Every row gives one point. The ring and each string are closed loops that go straight from each point to the next, and from the last back to the first. Before rounding, they use only three directions, however many columns there are. Count how often each string passes through the ring. Passing back the other way cancels.
In the rows, 128 means zero.

Ring (9 x 3)
[[185 124 108]
 [183 142 119]
 [149 167 132]
 [113 167 133]
 [ 94 157 129]
 [ 84 126 117]
 [ 94 110 108]
 [132  96  94]
 [161 101  94]]
String (18 x 3)
[[103 183 105]
 [116 157  96]
 [126 139 107]
 [103 144  93]
 [ 78 126  89]
 [ 71  85 105]
 [102  69 128]
 [130  97 125]
 [139 119 108]
 [150 127  88]
 [177 131  64]
 [197 128  86]
 [177 147  87]
 [146 139 110]
 [150 135 136]
 [157 154 161]
 [140 179 158]
 [113 199 136]]
Times through: 0

Ring (7 x 8)
[[194 157 133 151 109 117 131 102]
 [173 188 142 147 102 102 115 113]
 [101 190 155 116 110  78 106 136]
 [ 59 149 165  87 125  77 124 141]
 [ 56  99 155  78 139  90 144 135]
 [119  70 116 107 140 113 152 114]
 [167  93 113 132 129 123 147 103]]
String (16 x 8)
[[154  53 132 111 140 135 177  97]
 [134 105 164 105 128 118 162 109]
 [127 109 128 116 129 106 139 117]
 [119  99  88 124 133  97 121 124]
 [ 99  46  84 105 149 106 142 122]
 [ 76  35 121  81 154 109 163 122]
 [ 72  55 170  68 148 113 179 120]
 [ 86  87 175  79 138 109 168 120]
 [ 56  57 156  67 150 103 167 127]
 [ 51  47 133  71 153  99 158 131]
 [ 78  70  96  99 145  93 131 131]
 [106 100 104 114 134  96 126 126]
 [116 110 121 114 130 100 132 122]
 [120  96  93 122 133 100 125 122]
 [134  52  66 126 144 112 136 114]
 [149  50  99 119 142 126 159 104]]
Times through: 1
String (16 x 8)
[[172 141 162 129 115 121 151 102]
 [149 134 144 125 119 110 139 112]
 [154 130 114 136 120 107 126 114]
 [185 123  82 156 119 113 119 107]
 [155 129  96 142 121 103 117 116]
 [142 134 141 123 120 107 137 114]
 [183 142 170 130 113 126 157  98]
 [208 161 173 143 105 130 154  92]
 [161 153 173 124 113 116 148 106]
 [145 150 127 132 116 100 121 118]
 [162 168 110 149 110  96 106 118]
 [196 200 107 171  97  98  95 113]
 [211 207 142 166  93 109 113 104]
 [196 185  99 170 101 101  98 112]
 [160 153  98 149 114  98 107 118]
 [149 142 138 128 117 106 132 114]]
Times through: 0

Ring (6 x 12)
[[183 133 103 129 141 119 111  80 135 113 132 131]
 [147 164 109 135 130 144 108  86 147 137 138 123]
 [ 89 154 120 150 107 144 141 109 113 144 149 115]
 [ 68 128 129 157  99 128 166 124  80 133 152 117]
 [107  93 126 150 111  99 170 120  66 106 143 128]
 [155  99 112 138 129  99 144  99  93 101 136 132]]
String (8 x 12)
[[118  83 103 151 114  96 170 108  64 105 149 122]
 [130  66 111 148 118  82 175 112  53  91 143 129]
 [110  84 148 147 113  88 174 131  57  93 135 138]
 [ 90 100 164 149 107  98 174 140  62 102 134 139]
 [ 44  91 145 165  88 103 200 146  36 116 152 121]
 [ 43  99 116 168  87 116 194 131  45 130 163 108]
 [ 86 108 111 156 104 116 169 115  72 124 154 115]
 [110 112 116 149 113 114 156 110  85 118 146 122]]
Times through: 0
